Every row gives one point. To make a cloud, some directions were put in groups of two or more. Within a group, all points are equally far from the middle, so they leave a hole (a ring in 2 directions, a hollow ball in 3). The other directions are filled evenly. Then the cloud was stretched, turned, moved and blurred a little. How many holes are there, and how many directions does each take, smallest first?

Cloud:
[[-53 -51  25]
 [ 28  18  -3]
 [-57 -12 -55]
 [-41 -48 -67]
 [ 35   4  36]
 [  1  27  23]
 [  7 -44  12]
 [ 49 -38  -8]
 [ 12 -21  42]
 [  5  -2 -43]
 [ -2 -15 -45]
 [-68 -13  39]
 [-65 -61  29]
 [ 18 -15  43]
 [ 37 -26  37]
 [ 34  37 -13]
 [ 43  34 -14]
 [ -4 -70  -9]
 [-18  -5  14]
 [-16 -60   6]]
Holes: 0

Cloud:
[[-69  44  41  24]
 [-50   8  -7  12]
 [ 10  71 -57   8]
 [-23  38  20  44]
 [  3  17   6  38]
 [-31 -46 -37 -13]
 [-20 -14   8 -33]
 [ 30  12  -1 -37]
 [-45  41 -26 -59]
 [-23 -22 -65 -24]
 [ 28 -31 -56  13]
 [-37  49  12 -26]
 [ -8  19 -17  21]
 [-62 -37 -43  -5]
 [ 12  64   1  36]
 [-76 -18 -15  26]
 [-38 -44   3   0]
 [-25  68 -45  39]
 [ 24 -10 -19  32]
 [ 11 -25  14 -24]
 [ 19 -10   1 -36]
 [ 24  30   9  42]
 [  5  34 -26  39]
 [-24 -47 -56  -7]
 [-88  45 -36  23]
 [ -1  65 -64  12]
 [ 22  40  29  31]
 [-34   7  21 -43]
 [-29 -29 -79  39]
 [ 25 -40   1 -30]]
Holes: 0

Cloud (85 x 8):
[[ 21  22  36 -30 -53   3 -49 -49]
 [-41 -38  35 -26 -34  35  24 -32]
 [-53  48  25  34 -30 -48   0   1]
 [ 20 -11 -43  -1 -53 -46  20  -6]
 [-49  17  41  10 -41 -39 -62 -77]
 [-76  44  -5  -3  32   4  20 -24]
 [ -4  68   3  35  37 -34  28 -37]
 [ -4  47  25  -6 -12  18 -31   9]
 [ 10  23 -44 -43  -2  25  30  -8]
 [-60  24 -30   2  -8 -12  32  -5]
 [ 36 -31 -22 -11  -4 -43 -37   1]
 [-51  12 -43 -20  -6   1  37 -45]
 [ 26 -63  22   5 -14  24 -38  31]
 [-43  13  51  10 -45 -20  15 -32]
 [-29  29  17 -13 -77  56  20 -43]
 [ 21  50  -7  25   0  -2  40 -15]
 [ 20  38 -16  48  23  -5  29 -50]
 [-23 -40  31  -6  15 -53 -23  33]
 [-63 -39  14  37 -14 -54 -26 -40]
 [  9  34  30   8  42  -2 -50 -36]
 [-19 -24  49   2  12 -39 -51 -44]
 [-65  21  26 -37   7 -38 -15 -50]
 [-35  38   9  20 -79  -4 -13 -81]
 [ 45 -11  11   8   1  51  -9 -57]
 [-85  13   2 -11  28 -49  36 -52]
 [ 40 -33  15  41 -25  -9   3  -7]
 [-26  -5  52  33  22 -78  20  -8]
 [-67  40   0  -1  30  -8 -21  50]
 [ -3  16 -23   9 -73  34 -61  43]
 [-34 -43  18 -39  -1  40  43 -10]
 [-18  37 -31   7 -19   4 -59 -24]
 [  7  48 -12  60 -15 -64 -39   7]
 [  2  37  25  42 -25  37 -55 -15]
 [ 19 -28   5  33  41  47  29 -59]
 [ 13 -40  47  41 -39 -15  21 -29]
 [-24  47  23   7 -50 -28 -11 -42]
 [-27 -53 -23 -13 -45   3 -16   0]
 [ 19  23  58 -16 -16  33 -17  40]
 [-58  31 -50  40  -1 -63  -8 -27]
 [-45 -42  43   7 -57 -41 -66 -71]
 [  1  35 -23 -15 -49  36  12 -19]
 [ 31 -13 -37   1 -63  40  34  -3]
 [-36 -46  17 -15   8  12  15   5]
 [-69  -5   8  23   4  17  39  33]
 [  2 -50 -10 -11  -1 -45  -6  22]
 [ -1  13  59 -44  41   7  20   5]
 [ 18  36   2  23 -43  40   7 -63]
 [-45  25  33 -19 -27 -33 -65  22]
 [-38 -68  23  54 -49  27 -52 -52]
 [ 30  13 -18  16  51 -29 -24 -11]
 [ 11  17 -48 -32   0  14 -22 -51]
 [ 27  22 -12  68  30  33 -47  38]
 [-26  57   3  29 -46 -60 -22  14]
 [-53 -34  11  -7  10 -46  -8  -9]
 [ 10  50  19  43  24  22  35 -44]
 [-51 -14  44  -1  19  18 -25 -65]
 [-51  -4 -32 -36 -31  30 -52 -17]
 [-47  30 -58  13  17 -10  15 -65]
 [-53 -13  39  -7 -62  16 -28 -40]
 [ 51 -14  13  22 -39  -2  35 -51]
 [-51 -16  40 -35 -44 -66 -75 -59]
 [ 47  -7  19  -2  -4 -25  32 -40]
 [ 27  27  36 -13 -71  15  25 -77]
 [ 27 -42  21  14   3  22  41 -10]
 [ 18  -6  58  30 -22  20 -26 -15]
 [-39   8  50  -5 -37  -6 -36  45]
 [  7 -14  57   5 -33 -32 -42 -55]
 [-10  13  56 -30 -73  36  16 -50]
 [ -8  16 -34  53 -57  62 -58 -29]
 [ 15  26  56 -21  -4 -30 -38  36]
 [ 20  19  28 -26  32 -23 -64 -58]
 [ 27  27  30 -35 -27 -44 -48 -48]
 [ 20 -40 -31 -27 -22   2  17  39]
 [  5  27   6  36 -61  71 -49 -60]
 [-19  25 -22  11 -68  77  18 -52]
 [ 27  23  36  -1  48 -73 -63  43]
 [  0  50 -10 -33  17  59  10 -57]
 [ 16  45 -29 -31  12 -24  29 -71]
 [ 15 -27  28  19  34 -20 -22 -17]
 [-69 -22  13  18 -14   2 -32  23]
 [ 30   2  39  45  -3 -56  47 -21]
 [ 39   4  12  60  34  41   9  22]
 [ 29  14  24  54 -60 -53 -61 -50]
 [-25 -14 -54  52  34  11 -34   2]
 [-24 -10 -46  62 -46   1 -21  18]]
Holes: 1 (3)

Cloud, 90 rows:
[[-35  37 -49 -11 -30  14  40  26 -23]
 [ 33   0  37  -5 -26 -60 -40 -25  31]
 [-60   8  39  15  -9 -34 -16  58 -16]
 [-33  56 -12  15  41  -4  -4  26 -43]
 [ 19  23 -52  -8   9  34  13 -16 -30]
 [-19  15 -17  19 -28 -70 -61  29  51]
 [-57  46 -11  60  17   3  19   5  35]
 [-37 -28  45 -45 -37 -32 -26 -31 -48]
 [ 35   5 -63 -15 -24   3 -63 -42  34]
 [-45  -8 -11 -71  29  14 -41 -21  42]
 [-23 -27 -10  30 -21 -32 -47   1 -14]
 [-34  29  19 -14 -11  17  22 -79 -45]
 [ -4 -14  11 -66 -38  34 -51  -9  -1]
 [-45 -57  15  -9  20 -50 -40 -39  28]
 [-54  59 -22   7  -2  23  22 -24 -34]
 [-16  30 -63  45  -6  12   3 -78  32]
 [-16 -11  13 -26 -25  31 -11 -44 -44]
 [-45 -21  37 -12 -41 -17 -22   6   9]
 [ -6  37 -62 -42  -3 -55 -53  -3 -54]
 [-52  27  -5 -14 -46   7   7 -29 -56]
 [ 26  18  -5  17  49 -48 -58  42 -86]
 [-65  62  37 -60  -8  -8 -36  -9 -25]
 [ 18 -43   4 -34 -25  21  -1 -47  50]
 [ 20  69 -78 -36   3  20 -15  15 -42]
 [-14  24 -17 -36 -61  14 -47 -52 -23]
 [-27 -28  34 -49 -26  32  29  11 -39]
 [ 36  50  65  -7  33 -24 -80  18  14]
 [-62 -37 -70  12 -24 -33 -24  30 -27]
 [-38  55  39 -14 -34  -7  11 -90  25]
 [-41  32  55 -36 -17   3  29  19  -2]
 [ -2  13  -5  26  45 -49 -11  32 -16]
 [  4  31  61  19 -14 -51 -18  41  30]
 [ 33 -23 -39  15   9 -30 -23  74 -33]
 [ 20  -4   1 -37 -12  35 -33 -36 -32]
 [-41 -63  38  -5 -47  11 -60 -20  59]
 [-51   5  -4 -53 -51  14  24 -21  18]
 [-23  28 -28  24  29  13 -64 -47  17]
 [ 25 -22  42  -3 -44 -74 -12 -14   1]
 [-36  30 -57  45 -66  22 -24 -15 -30]
 [-62 -49 -54 -48   4 -25 -22 -30 -30]
 [ 40  47 -53 -12   7  12   1 -58   4]
 [ 37 -44  41 -51  -5 -14 -32 -19  41]
 [ 26  48 -40 -37 -24  19  -1 -17 -33]
 [-18 -41   6 -28  47 -31  19  43 -45]
 [  1  48  -2 -14 -64 -59 -30 -36 -20]
 [-47  20  -4 -13 -44  29  -9 -88 -56]
 [ 43  60 -62  40  -6   8 -16  11  -4]
 [ 38 -38  21 -44 -34   5 -38   3 -33]
 [-49  33 -19 -65 -48 -40 -29  -1  28]
 [-13  13 -28  49   9 -15  37  44 -54]
 [ 18 -51 -22 -35  24 -54   0  10 -13]
 [-52  41 -49  35   2   4  -5  -3 -27]
 [-28  17  32 -58 -10  -4 -51   4  32]
 [ 47  67 -14 -31 -26 -56 -45   6  32]
 [  6  38 -87 -43 -15  -5 -59 -20 -45]
 [ 17   3 -17  -2  24  57 -32  32 -28]
 [ 34  13  -8 -22   8 -22 -21 -42 -70]
 [-62   6  18 -61  -3 -35 -54 -27 -56]
 [ 38  55 -44  -3  24  -8 -62 -18  -3]
 [ 24 -24 -64  20  12  21  25  -5  40]
 [-50   8  63  -1   0   8 -25   2  10]
 [ 45  29 -10 -32  -6 -25  -2 -45 -14]
 [  4   1 -69 -46 -54  -5 -14 -42  -3]
 [ 20  17  24  12 -51 -28 -77 -50 -15]
 [  0  -8  22  19 -27  28 -31 -19  27]
 [ 33  -2 -86 -44  10  21 -10   7 -31]
 [ 43  58 -44  12  48  36 -31   8  -6]
 [-29 -49  -8  37  34 -24 -58 -19 -18]
 [-55  13  18 -59 -15 -36  15 -35 -36]
 [ 20  -8  31 -53   9  29  24   5 -17]
 [-16 -17 -27   9 -53 -63 -10 -14 -27]
 [ 13  81 -18 -35 -52 -58   5   1 -54]
 [-21  36 -20  15 -31 -67 -65 -20  11]
 [-17  39  40  20  31 -27 -62  35 -27]
 [ 13   7 -31 -31 -50   3   7 -70  52]
 [-49   3  33 -60  40 -27  39   8  28]
 [-25  32  25  -1   0 -39 -68 -30 -30]
 [-22 -49 -25  18  30  48   7  16 -25]
 [  9 -34 -22  -7 -75 -38 -31 -19  37]
 [ 33  64  69   0 -13 -50 -47  14  21]
 [-27  53 -17 -17  10  42 -82 -15  44]
 [ -1   5  59  26  -3  22 -58  36   3]
 [  6 -32  24  15 -51 -20 -17 -32 -27]
 [ 10 -26  -1 -56 -67 -67 -34  20 -10]
 [-60  14 -16  28 -82 -70 -52   3 -26]
 [-52  68  70   1  -6 -30  20   9 -15]
 [  3  77 -23 -43   5  11 -19   8  -7]
 [  9   9 -11  16 -54 -56  31  21   5]
 [-40 -48  -2 -24 -27   0  30 -47 -21]
 [-41  16  10 -30 -44 -19  44  -9  15]]
Holes: 0

Cloud, 102 rows:
[[ 21 -17 -14  52 -11 -47 -37   0 -65]
 [  4 -48  34  53  20   5  17   9  59]
 [  2  31  31   5 -37  31  28 -51   6]
 [ -3 -57 -34  10  -3 -31  17  13  73]
 [ -2 -13 -53  52 -21 -10 -74  57   7]
 [  9  69 -14   2  12 -45 -52  18  48]
 [ 32 -17  -5  38  -5 -83  25  -3 -36]
 [ -8  19  -9  63 -30 -49 -45  16  29]
 [-15  23  46  28  -2  34  -9 -32  39]
 [ 13  29  37  55  14 -19 -73  18   7]
 [ 62  11  -6  33  49 -18 -32 -60   6]
 [ -4 -26 -35  61   7  42  31 -25  27]
 [-43 -54 -24  -5  55 -16  47 -17 -46]
 [ 65  54  18  33  14 -30   7  -3  47]
 [ -9 -24 -36  14 -60 -23 -11 -10 -60]
 [ 70  -6 -27  -7  -6 -37 -64  12 -21]
 [-46   2 -55  31 -23  11  14 -53 -13]
 [ 43  14 -45  45   6  56 -38 -24  53]
 [ 30 -15 -66  19  75  36  19 -29  39]
 [-40  38  27  33  13 -26  42 -28  49]
 [  4  -4   2  43  48  -6  20  68  17]
 [ 37 -39  29 -36  40  26  30  13 -12]
 [  3  10 -60  38  35 -35 -60 -51  10]
 [ 49 -75 -33   5  15  28 -52  -3  -9]
 [ 35   2 -27  22 -64  -3   7  11 -30]
 [-28 -19  18   9  -4  33 -31  43 -41]
 [ 21  44  46  50  -6 -11 -21  38 -16]
 [ 50 -23  10 -14 -27 -48  46  -7 -45]
 [  9  23 -34 -52  24 -38  13 -44  -7]
 [ 32 -35 -61 -24   1 -45 -30  10 -38]
 [ 19  25 -95  22  31 -30  14 -12  57]
 [ 11  25 -25  13  75  43  64 -39 -45]
 [ -5   9 -67  63  -4  21 -58 -25  12]
 [ 64  19 -41  20  53 -52 -33 -37  36]
 [-22  -1  27 -23   2 -51  50   9  41]
 [ 29   1   2  -8  33 -37 -43  78   5]
 [ 75 -19  24 -21  33 -32  -6   0  20]
 [ 48 -61 -12  16  -8 -27 -62 -24  -4]
 [-34 -54 -45 -10 -13 -13 -34 -16 -49]
 [ 17  11   5   8  70 -17  18  36  75]
 [ 58 -19  10 -36  -2 -25 -57 -16   2]
 [-22  12 -90  22  49 -38 -30 -30  36]
 [  6 -36  43  64   6 -27  50  -3  36]
 [ 12 -18   1 -26  32  47  13 -60  -6]
 [-15 -14  73  14  17  32 -16 -26 -37]
 [ 40   3 -49 -17 -31  12  -2  48  -6]
 [-20 -48  53 -25  44   6  22 -17   8]
 [ -4  45 -24 -40 -29 -27   9  25   6]
 [ 29  -2  17 -42  21 -61 -49  25  25]
 [ 12  23  31   0 -37 -17 -23   4  71]
 [  3 -45 -48  55 -18  35 -40  35  37]
 [-47 -19  -4 -67  22 -23  15   3  10]
 [ 44 -73   7  30 -17  11  16  -7 -17]
 [  6  20  31  57  32  24  30  43  27]
 [-10 -22 -15 -20  33 -51   6  37  78]
 [ 24  29 -84  19 -20 -32   7  22  -1]
 [ 26 -28 -29  32 -41 -34  46  30 -19]
 [ 69 -19  25  65  25  16  12 -36 -18]
 [-38 -25   8 -14  74 -22  42  -3  -1]
 [-36  37 -53   5  35  -6 -35  52  22]
 [ 44 -31 -50  40  46 -36  28  33  17]
 [ 12 -19 -42   8 -66 -27   7   1 -25]
 [-23  -7   3 -25  77 -16  33   6  36]
 [ 21 -53 -12  17 -61  -9  15  -7  -8]
 [ 58 -52  13  47  17   2  42 -21   4]
 [ 19  -6 -84  -2   8  34 -21  26 -42]
 [-23  32   1  72  22  -7 -51 -19  43]
 [ 23 -16 -19  46  -2 -58 -23  65  64]
 [ 20   9 -87  29  46  44  17  14  -6]
 [ 60  33  13  72  48  25  50 -24 -28]
 [  3   4  42  49  -4 -17 -33  48 -43]
 [ -9  -7   7 -34 -17  35  20   6  57]
 [ -2 -21  -9  63   5  22  69 -48  17]
 [ 38  40  36  31 -26   6  53 -25  31]
 [ -1 -34 -60  38 -11  53 -12   3 -17]
 [-47 -24 -30 -48  23  -3 -67  21  -2]
 [ 47 -10 -41   8  47  12  -3  16 -72]
 [  5   8  43   5   4 -47 -41 -18  66]
 [ 75 -47   5  37  39   8 -25 -23  -8]
 [ 51  11 -40  21  12  29  33   3  70]
 [-29   2 -77  32  39 -18  41  22   3]
 [ 28 -51  -2  61  69  -1 -10 -28  18]
 [  9  -3 -25  39  -5 -82  19  19 -28]
 [-64  25  -5  41 -14  -9  19 -32  27]
 [ 60   3   7  -6 -11  -6 -63  18 -31]
 [ 21  -5 -22 -53   1 -15 -15   5 -62]
 [  5 -28 -11  46  24 -28  26  25  79]
 [-27   1  41 -27 -27 -55   8 -15  23]
 [ 19  29 -66  25  -7 -56 -23 -34  27]
 [ 62   1 -45  39  52 -63 -23 -23  48]
 [  6 -41 -58  17  -1 -18 -17  40 -61]
 [ 17 -48  14  43   4  -8  -1  58  60]
 [ 47  11 -23  69  63 -11  37  -5 -56]
 [ 33 -20  51 -11   7  24  82   4  -7]
 [  9  51  66  48  16 -10   5 -35  27]
 [ 15 -62 -56  -9  59  -2  -1  -8 -35]
 [-26  45  -8 -40  30 -49  -8  -7  -3]
 [ 71  11  35  25  57 -10  15 -38   5]
 [ 14   6 -46  64  75  12  31 -43   8]
 [  4 -58 -12   9 -26 -53 -11  11  62]
 [ 11 -11 -43  47  86 -45 -46  -6   7]
 [ 24  20 -28 -11  49 -12 -20 -46 -58]]
Holes: 2 (2, 6)

Cloud:
[[ 57 -14 -57  22   4  -7  26 -65 -21]
 [-41  22 -12  49  30   5 -44 -34  67]
 [-33 -44 -14 -28 -18  -7  79   5  19]
 [  9  60 -43  55  36  10  36  23   3]
 [-50  29 -23   0   0  49  17  30  58]
 [ 18  28 -10 -44  41  14 -47   1  22]
 [  7  68   9  11  29  38  -4  30   1]
 [-72  -1 -24  35 -19  48  11   6 -37]
 [-44  -3   6 -21 -16 -49   9 -78  10]
 [ 12 -32 -43  -3  40 -37 -24  33  33]
 [ -6 -40 -22   4  49 -13   9   1 -72]
 [-51  -9   0  44 -16  45  13 -23 -62]
 [ 34  20  14 -22 -25 -59  15   5  34]
 [ 34 -77 -26 -12  -1 -26   4 -48  -4]
 [  4  15  64 -36  15  49  -7   3 -28]
 [-34 -41  -7  76   7 -20  41 -43   3]
 [ 75 -28   1   1  14 -11  41 -17  38]
 [-20 -36  15  13  27  60   7  54 -27]
 [-67   8 -24  34  47  35 -24 -43   5]
 [ 19 -38  29  11  40   3  85 -27 -17]
 [ 13 -19  47 -38  17  21  55  24 -26]
 [-41 -39  71  -8  17  18 -33 -23  42]
 [-30 -22  49  -7 -32  24 -40 -62 -27]
 [ 16 -56  35 -51 -29 -15 -10 -39 -22]
 [ 26   6 -48  13  79  -2 -17 -22  -5]
 [ 35  17 -35   9  -3 -44  28  40  44]
 [ -3  14  60  24  33  -8   1  -5  83]
 [ 22  36  11  21  -3 -26  47 -59 -50]
 [-23  21  26   9  55   4  79 -21  32]
 [ 32 -18   9  70 -51  45  12  16  -6]
 [-14 -10  26  17 -68  47  31  -5 -34]
 [  8  54 -29   3 -62 -21  20   4 -11]
 [ 20 -14 -49  22  48  46  30  45  28]
 [-15 -35 -61   2  29  -2  83 -21 -28]
 [ -3 -39  30 -10 -23  60 -53  23 -17]
 [-19 -20  11  60 -48  24  53  -6 -31]
 [-41 -48  21   0  39  -1  22  39  54]
 [-69   9 -33 -20 -45  32  36  -2   1]
 [ -8 -29  81 -20  25  -5   4 -29  58]
 [-18 -40 -62  -3 -36  56  44 -14  22]
 [-51 -23 -44  -5 -32  55  54 -21 -13]
 [ 34  -1 -51 -60  22  37  29 -10 -38]
 [ 16  14 -39   2 -44  74  -5  22  21]
 [-10 -44 -27  -8  26  86  37   8  15]
 [-24 -68  -6 -18 -44 -22 -17 -32 -14]
 [-31  28  13 -37   4  -1  84  -8   5]
 [-19 -13  37 -30  11  69  36 -45 -41]
 [-26 -37  17  38 -13  -6 -40  -7 -58]
 [ 32  21  -5   9 -20 -28  42 -81  46]
 [-22  28 -80 -29 -18  18  58 -24  -7]
 [-49  43 -30  41  26  10  18  51  12]
 [-36   1 -51  -8  -9 -45  50  37   1]
 [ -7 -65  55 -19  -3  43 -31   9  29]
 [-44 -28  57 -58  15  -3 -10  -7  16]
 [ 43 -11  29  -2  63  49  38 -27 -29]
 [ 28 -43  37 -24 -29  22 -26 -75   3]
 [-29  16  20  -5  34   5  69   2  68]
 [-38 -20 -23 -22  44  24 -59   1  28]
 [ 12  39 -25  15 -79   7  26   0  33]
 [ 39   8  -3  15 -35  80  30 -43   7]
 [-50 -38  32 -59 -15  24 -16 -12  -8]
 [ 32 -36 -27 -48   1  30  51   5 -55]
 [ -6 -16  52 -49 -24  47  28   6 -19]
 [ 39  -4  -4 -53  15   6 -37 -22  50]
 [ -1 -33 -12  54  30  31 -21 -23 -67]
 [ 40 -54 -21  30  20  10  22  62   4]
 [-36   6 -55  74  27  25  30  22  37]
 [ 21 -26 -33  -8 -64  55 -19  19  18]
 [ 15  30   8  42 -65 -30  29  16  11]
 [ 17 -40  20  61  -5  79   8   0  10]
 [-12  16 -69  31  35 -37 -23 -18 -20]
 [-57   7  12 -13 -17  23  10   7  82]
 [-45 -30  -4  27  19  84  20 -39 -17]
 [-62  38 -24 -41   8  35  32 -43  -4]
 [-13 -51  25  22  27 -55   5 -43 -21]
 [  7  64 -24 -12 -50   5  12 -37 -30]
 [-45  16 -17  47 -27  21  -6 -35  86]
 [ 39 -21  45 -29  31  41 -31 -63   8]
 [-32  11 -82  63 -29  28  39 -19  18]
 [ 19   9 -20   8  40  46 -15 -43  71]
 [ 25 -56 -57  36  -5  -3   9 -62 -23]
 [-63  32 -26   9  48  19 -31  14  -5]
 [-19  54 -53  55  43  42  -2 -13   3]
 [-32 -35  12 -44 -28 -20   7 -39 -46]
 [-40 -29 -45  15 -19  11   0 -44 -68]
 [-42  -8  68 -14 -35  18 -21 -12  48]
 [-33  26 -45   1 -66 -25 -19  -1  32]
 [ 13  51   9  37  61  20  40 -24  42]
 [ 25   5 -39   4  82  17  -6 -35  26]
 [-17 -25 -59  30 -11  11 -20  23 -65]
 [ 49  -5  33  20 -11 -58 -15   7   9]
 [-13 -49 -39 -34  16 -36  14  41 -15]
 [-34  23 -19  37 -33  22 -23   8  84]
 [ 22  46   5   3 -27 -25  43 -19 -51]
 [ -9  18 -43 -19 -32   8 -54 -50  30]
 [ 16 -26 -23  41  41  37  16  26 -68]
 [  3  56 -66  29   6 -26  41 -39 -25]
 [-34  26  18 -14  71  -9  19 -63  42]
 [-19  -6 -59  22 -40 -22 -31 -47  46]
 [ 24  -8 -34 -11  40  10  24  -2  82]
 [  9 -59 -11  36 -30  76   1 -18  25]
 [-53 -39 -18   8 -19  22  18 -69  51]
 [  7  52 -26  42 -55  45  30 -21  28]
 [ 20 -13  27 -27  -4  20  41 -82 -49]]
Holes: 3 (3, 3, 3)
